Each row is a point. Any point is a mix of the corners, with weights that add up to 1. It lies inside the corners' shape when no weight is negative. Say inside or outside, and name the corners with a negative weight.
In the rows, zero is written as 128.

Corners:
(1): [148  75]
(2): [ 94 157]
(3): [183 179]
Points:
[174 161] => inside
[137  67] => outside (3)
[130  84] => outside (3)
[135  72] => outside (3)
[116 110] => outside (3)
[171 153] => inside
[145 178] => outside (1)
[198 168] => outside (2)

Corners:
(1): [ 90 211 109 113]
(2): [149  40 123 175]
(3): [124 207 110  54]
(4): [153  87 147 184]
(5): [202  66 120 201]
Points:
[137  89 112 172] => outside (3, 4)
[137 125 119 122] => inside
[127 172 113 102] => inside
[146  82 128 163] => inside
[146 159 110  80] => outside (1, 4)
[153 144 124 132] => outside (2)
[138 198 114  60] => outside (1, 2)

Corners:
(1): [160 171 136  60 231 114 140  39 138]
(2): [124  84  99  64 249  50 162  44 148]
(3): [184 173 131 190  77 118  62 112 125]
(4): [141 117 162 173 102 172 122 189  52]
(5): [158  81 154  81 166 131  98 212 148]
(6): [132 141 121 159 117 203  67  82 125]
(7): [113 102  54  65 168 118 167 156 133]
(8): [199 180 108 226 108 156  95  45 198]
(9): [166  86 108  85  91 166 135 141 152]
(10): [112 151 149 156  76 173 129 119 156]
Points:
[157 134 122 142 116 152  96 114 138] => inside
[146 123 140 138 103 172 108 159 102] => outside (2, 8)
[144  97 125 123 117 162 124 160 132] => outside (1, 3)
[152 106 144 117 142 141 109 171 124] => inside
[164 128 113 116 151 127 101 111 152] => outside (4, 10)
[165 120 126 116 181 109 122 133 138] => outside (6, 9, 10)
[144 141 136 117 145 140 122 106 145] => inside

Corners:
(1): [144 160 151  34 191 125 116 169 158 122  47 150]
(2): [165  79 187  99 223 111 121 107 128  74 153 144]
(3): [210  98 121 139 205 208 160 122   7  73 109 118]
(4): [ 87 106 112  42 149 162 149 106 125  88 125  77]
(5): [103 218 159 109 143  18 158 159 106 165 108 165]
(6): [179 123 144  91 158 137 149  72 147 117 130 110]
(7): [153  90  64 112  94 137  76  83 117  92 128 117]
(8): [164 161  87 187 192  55 103 139  83 176 197  65]
(9): [ 97 120 161 192  87 171 178  61 162  69 154 122]
(10): [150  55 144 203  61 182 218 102 135 127 121 101]
(11): [130  32 171  52  46 242  77  64 208 119 114  74]
(12): [ 98 127  81 106  75 159 158 163 155 157 196 210]
(13): [114 130 119 140 154 106 146 151 123 186  57 200]
Points:
[137  82 130 158 142 175 155 106 108 105 167 111] => outside (1, 5, 6, 7)
[145 121 133 119 149 139 140 124 121 131 128 122] => outside (7)
[136 127 148 120 147 139 155 118 115 115 123 128] => outside (7)
[142 133 112 143 143 112 136 128 118 146 158 118] => inside
[141  78 144 104 114 175 135 104 136 128 138 109] => outside (1, 7, 9)
[170 115 107 117 150 178 117 120 105 115 110 130] => outside (2, 4, 5, 10)
[129 130 119 131 147 119 152 135 110 129 114 145] => outside (6, 11)
